Each row of a before or after table is a point. One or more steps were done to the points. Then noise was added and the rows were shuffled. The steps act on columns, c1 being the first. What was done? A step turns or swaps two columns, mirrors them in a line or flattens them onto one, adds a multiple of one to another, or multiplies or shifts one. Angles are multiples of 10 degrees, from the lower column toward the higher: turns from -170 to 170, lines from 10 to 170 but not 90. Use the fewest steps. Two steps may share a column if one is a turn and the other turns, adds or multiplies; they go together, in the order done. Otherwise the lowest column goes first.

Before, 12 rows:
0.035 -0.005 0.032
-0.001 -0.019 -0.011
0.011 0.009 0.040
0.019 -0.041 -0.046
-0.027 -0.008 0.010
0.009 -0.010 -0.015
0.025 -0.020 0.016
-0.086 -0.004 0.042
-0.045 -0.012 -0.019
0.012 -0.015 0.025
0.029 -0.045 0.020
-0.058 0.026 -0.001
After (12 x 3):
-0.011 -0.007 -0.034
-0.023 -0.022 -0.004
-0.050 -0.019 -0.002
0.011 0.086 0.022
-0.004 0.028 -0.011
-0.004 0.046 -0.039
-0.016 -0.010 0.005
-0.044 -0.012 -0.066
0.006 -0.013 0.019
-0.011 -0.033 0.011
0.036 0.052 -0.020
-0.017 0.004 -0.032
Steps: turn c1 and c2 by -100 degrees; shift c3 by -0.020

Before, 13 rows:
0.014 0.011 -0.041 0.032
0.030 -0.018 0.010 0.033
0.016 -0.024 0.047 0.008
0.009 -0.027 0.019 0.029
0.002 0.015 0.021 -0.027
-0.007 0.030 -0.034 0.018
-0.020 -0.002 0.032 -0.020
-0.010 0.027 0.009 0.020
0.040 -0.041 0.054 0.000
0.001 -0.001 0.020 -0.043
-0.014 -0.011 -0.030 0.033
-0.009 0.031 -0.034 -0.026
0.000 0.014 0.035 -0.051
After (13 x 4):
0.077 -0.039 0.007 -0.001
0.042 -0.019 0.050 0.014
-0.020 0.037 -0.031 -0.014
0.023 -0.040 0.021 0.011
-0.023 0.000 0.007 -0.032
0.001 0.054 0.032 0.018
-0.050 0.016 0.031 0.013
-0.018 0.002 -0.034 -0.036
0.035 -0.023 -0.043 -0.030
0.099 -0.018 0.053 0.032
-0.036 -0.036 -0.031 -0.008
0.001 0.030 0.022 0.000
0.003 0.040 0.019 0.025
Steps: multiply c1 by 2.5; mirror c2 and c4 in the line at 150 degrees

Before (12 x 6):
0.016 -0.048 0.008 -0.014 0.008 -0.002
0.048 0.057 -0.026 0.030 0.002 0.011
-0.011 -0.039 0.036 0.001 -0.012 -0.003
0.027 -0.021 0.008 -0.013 -0.018 0.009
0.072 0.063 0.019 0.017 0.003 -0.022
-0.013 -0.020 -0.021 0.031 0.019 0.009
0.003 0.040 0.035 0.071 0.066 -0.006
-0.002 -0.007 0.031 -0.020 0.026 0.020
0.017 -0.040 0.004 0.009 0.026 -0.009
0.026 0.042 0.016 0.035 0.056 0.001
-0.003 -0.032 -0.017 -0.033 -0.007 -0.044
0.045 0.051 0.026 -0.006 -0.016 0.008
After (12 x 6):
-0.030 0.045 0.015 0.030 0.057 0.000
0.018 -0.021 0.007 0.024 -0.018 0.011
-0.005 -0.039 0.003 0.019 0.024 -0.010
0.017 -0.048 0.008 0.011 0.008 -0.002
-0.004 0.062 0.019 0.074 0.003 -0.021
0.018 -0.008 0.031 -0.005 0.027 0.019
0.034 -0.031 -0.016 -0.009 -0.007 -0.045
-0.020 0.057 -0.024 0.053 0.002 0.011
-0.002 -0.038 0.036 -0.011 -0.012 -0.005
-0.069 0.042 0.035 0.017 0.066 -0.006
-0.033 -0.021 -0.021 -0.007 0.020 0.007
0.013 0.049 0.025 0.043 -0.014 0.006
Steps: turn c1 and c4 by 80 degrees

Before, 9 rows:
-0.031 0.031 0.015 -0.009 0.001 0.057 0.050 -0.028
0.012 0.013 0.004 0.020 -0.013 0.056 0.050 0.023
0.005 0.028 0.002 -0.040 0.031 0.072 0.038 -0.009
0.018 -0.043 -0.065 0.028 -0.005 0.041 -0.016 0.010
0.042 0.008 -0.018 -0.040 -0.037 0.009 -0.008 -0.032
0.004 -0.002 0.030 0.043 0.034 -0.007 -0.015 -0.038
-0.026 0.032 0.000 -0.021 -0.003 -0.016 -0.004 0.026
0.011 -0.042 -0.058 -0.040 0.035 0.028 0.029 -0.002
0.000 -0.040 -0.006 0.004 -0.017 0.060 0.008 0.005
After (9 x 8):
0.024 -0.029 0.013 -0.042 0.002 0.076 0.027 0.007
-0.007 0.012 0.026 0.044 -0.008 -0.008 -0.017 -0.014
0.033 -0.015 0.009 0.017 0.008 0.054 0.038 0.012
0.002 -0.024 0.024 -0.012 -0.012 0.056 0.060 -0.021
-0.023 -0.030 0.014 -0.019 0.013 -0.016 0.008 0.019
0.028 0.023 -0.067 -0.041 0.008 0.031 0.019 0.016
0.038 -0.016 -0.014 -0.037 -0.021 0.010 -0.030 -0.039
0.009 0.017 -0.078 0.028 0.001 0.044 -0.024 0.007
0.000 0.039 -0.017 0.004 -0.004 0.060 0.008 -0.003
Steps: turn c1 and c7 by -30 degrees; mirror c2 and c3 in the line at 80 degrees; flatten c5 and c8 onto the line at 60 degrees

Before:
0.032 -0.039 -0.043 -0.039 0.007 0.014 0.005 0.023 -0.054
-0.006 0.027 0.020 -0.010 0.063 -0.049 -0.045 0.025 -0.042
-0.001 -0.018 -0.017 0.033 0.035 0.011 0.038 -0.016 -0.007
-0.052 0.037 0.040 -0.034 -0.023 0.022 -0.003 0.007 -0.007
-0.053 -0.025 -0.010 -0.015 0.012 -0.067 0.020 -0.024 0.003
-0.042 -0.015 0.033 -0.017 0.004 -0.044 0.015 0.031 0.006
0.026 0.025 -0.024 0.005 -0.007 -0.034 -0.009 0.053 -0.057
0.011 0.041 -0.017 0.028 0.024 0.000 -0.048 0.031 0.017
-0.027 -0.013 -0.021 0.023 -0.015 -0.065 -0.007 0.026 0.014
-0.027 -0.022 -0.024 0.014 -0.021 -0.033 0.012 -0.004 0.032
0.035 -0.045 0.023 0.012 0.017 -0.030 -0.043 -0.017 0.017
0.011 -0.010 0.019 -0.051 0.045 -0.002 -0.036 -0.016 0.032
-0.055 0.044 -0.026 0.023 0.011 -0.001 -0.034 -0.005 0.016
-0.061 -0.056 0.017 0.005 0.016 -0.007 0.017 -0.014 0.017
After (14 x 9):
0.022 0.025 0.012 -0.029 0.000 0.007 -0.012 -0.054 -0.054
-0.005 0.030 -0.020 -0.046 0.078 -0.011 -0.009 -0.025 -0.041
0.002 -0.019 0.019 0.013 0.014 0.032 0.049 0.016 -0.003
0.033 -0.040 0.041 0.018 0.002 -0.036 0.008 -0.034 -0.051
0.013 -0.011 -0.016 0.001 0.055 -0.056 -0.006 0.016 0.030
-0.029 -0.024 0.025 -0.036 -0.021 0.014 0.004 -0.001 0.029
0.009 0.044 0.013 0.002 0.044 0.027 -0.030 -0.030 0.018
-0.045 0.037 -0.044 0.016 -0.018 -0.028 -0.012 -0.001 -0.004
0.031 -0.042 -0.022 -0.033 0.036 0.010 -0.026 0.021 0.016
-0.056 -0.025 0.015 -0.067 0.002 -0.015 0.023 0.020 0.000
-0.040 -0.013 -0.034 -0.042 -0.003 -0.016 0.019 -0.026 0.004
-0.053 0.040 0.026 -0.005 0.026 0.019 -0.021 0.001 0.021
-0.025 -0.013 0.013 -0.064 -0.012 0.025 -0.013 -0.026 0.013
-0.064 -0.054 -0.013 -0.007 0.000 0.006 0.025 0.018 0.020
Steps: turn c3 and c8 by 170 degrees; swap c4 and c6; turn c5 and c7 by 30 degrees

Before, 9 rows:
-0.044 -0.033 -0.029 0.029 0.044 -0.008 -0.004 0.028 -0.063 -0.003 0.043 0.019
-0.022 -0.012 0.060 -0.029 0.046 -0.019 -0.051 -0.014 -0.002 -0.009 0.034 0.002
0.023 -0.007 -0.011 0.001 0.015 -0.018 0.008 0.024 0.026 0.001 -0.037 -0.025
-0.047 0.029 -0.036 0.028 0.036 0.037 -0.051 -0.020 0.010 0.036 0.035 0.067
0.013 0.000 0.018 -0.025 0.043 0.001 -0.042 -0.014 -0.024 -0.019 0.017 0.047
0.010 0.016 -0.018 0.024 -0.019 -0.056 0.010 0.020 -0.030 -0.012 0.004 -0.018
0.025 0.056 0.058 0.024 -0.018 0.002 0.007 -0.002 0.005 0.016 0.035 0.017
0.040 0.016 0.047 0.014 -0.007 -0.006 0.012 -0.046 -0.044 0.040 -0.044 0.003
0.017 0.055 -0.043 -0.002 0.014 0.036 0.003 -0.046 0.016 -0.027 0.015 0.005
After (9 x 12):
-0.007 -0.017 -0.001 0.029 -0.052 -0.005 -0.043 0.009 -0.069 -0.025 -0.034 -0.038
0.004 0.004 0.025 -0.005 -0.017 0.036 0.019 -0.047 0.023 0.025 -0.012 -0.040
0.008 -0.007 -0.037 0.018 0.011 -0.003 0.040 0.014 -0.036 0.062 0.045 0.037
0.010 0.003 0.039 0.002 -0.006 -0.016 0.022 0.011 0.022 -0.020 0.038 0.007
0.012 -0.002 0.032 0.026 0.017 -0.056 0.012 -0.002 -0.027 -0.023 -0.007 -0.008
-0.048 -0.001 -0.050 0.029 -0.041 0.039 -0.044 0.022 0.017 0.037 -0.032 -0.062
-0.042 -0.002 -0.063 -0.022 -0.046 0.005 0.013 -0.025 -0.023 0.005 -0.006 -0.009
0.005 0.002 -0.057 0.019 0.010 0.004 0.024 0.015 0.013 0.013 -0.039 0.040
-0.050 -0.004 -0.044 -0.029 -0.050 -0.014 -0.020 -0.020 -0.005 0.007 -0.026 0.049
Steps: swap c1 and c7; flatten c2 and c9 onto the line at 80 degrees; turn c3 and c12 by 120 degrees; multiply c3 by 1.3; turn c5 and c11 by 170 degrees; turn c8 and c10 by -60 degrees

Before, 11 rows:
-0.037 -0.016 -0.025 0.009 0.024 -0.027 0.023 0.000 0.000 -0.028 -0.010 -0.032 0.026 0.020
0.018 -0.008 0.038 -0.002 0.015 -0.024 -0.010 -0.032 -0.013 -0.031 0.017 -0.063 0.034 0.023
-0.006 0.010 -0.047 -0.032 0.049 0.007 0.046 0.021 0.037 0.024 -0.003 0.018 0.012 -0.027
0.010 -0.019 0.023 0.022 -0.001 0.041 0.003 0.032 -0.001 0.002 -0.047 0.009 0.012 0.012
-0.015 -0.001 -0.034 -0.062 0.000 -0.006 0.007 0.052 0.039 -0.016 -0.044 0.022 -0.010 0.007
-0.016 0.036 0.020 0.026 -0.018 -0.012 -0.020 0.024 -0.006 0.023 -0.048 -0.002 -0.005 0.017
0.023 0.039 -0.021 0.004 0.048 -0.022 0.011 0.035 0.000 -0.004 -0.049 -0.058 -0.015 0.013
0.012 0.024 0.044 -0.023 -0.036 -0.036 0.049 0.054 -0.031 -0.035 0.030 0.027 0.041 0.001
-0.027 -0.034 -0.030 0.020 -0.003 -0.040 -0.006 -0.018 -0.052 0.024 -0.036 0.021 0.013 0.051
0.031 0.034 -0.017 0.015 0.002 0.010 0.012 0.013 -0.020 -0.030 -0.024 -0.056 0.073 0.031
0.030 0.035 0.029 -0.021 -0.042 0.016 0.070 0.033 0.024 -0.011 -0.009 0.026 -0.014 -0.035
After (11 x 14):
0.033 0.040 0.033 -0.018 -0.040 -0.018 0.077 -0.001 -0.043 -0.019 -0.005 -0.009 0.027 0.014
-0.017 -0.001 -0.031 -0.064 -0.003 0.032 0.055 0.020 -0.020 -0.005 -0.044 -0.013 0.020 0.020
-0.022 0.040 0.020 0.023 -0.022 0.017 0.033 -0.008 0.016 0.017 -0.049 -0.008 0.000 -0.010
-0.023 -0.035 -0.032 0.025 -0.004 0.019 0.033 -0.047 0.075 0.035 -0.037 0.013 0.024 -0.034
-0.002 0.006 -0.049 -0.033 0.046 0.005 0.048 -0.006 -0.048 0.040 -0.001 0.007 0.013 0.013
0.018 -0.010 0.038 -0.003 0.016 0.020 -0.027 -0.063 0.021 -0.041 0.014 0.034 -0.059 -0.014
0.012 -0.019 0.018 0.022 0.002 -0.017 0.048 0.003 0.008 -0.008 -0.047 0.014 0.012 0.028
-0.037 -0.016 -0.020 0.010 0.027 0.026 0.027 -0.031 0.017 -0.021 -0.014 0.028 -0.028 -0.015
0.008 0.021 0.045 -0.032 -0.032 0.003 0.021 0.026 0.022 -0.053 0.028 0.036 0.028 -0.044
0.035 0.032 -0.015 0.017 0.004 0.001 0.039 -0.013 0.040 -0.022 -0.025 0.071 -0.056 0.010
0.025 0.039 -0.025 0.002 0.048 0.019 0.062 0.005 0.007 0.001 -0.047 -0.016 -0.056 -0.013
Steps: add -0.3 times c3 to c10; turn c9 and c14 by -130 degrees; turn c6 and c14 by 130 degrees; add -1 times c11 to c7; shift c8 by -0.030; swap c12 and c13
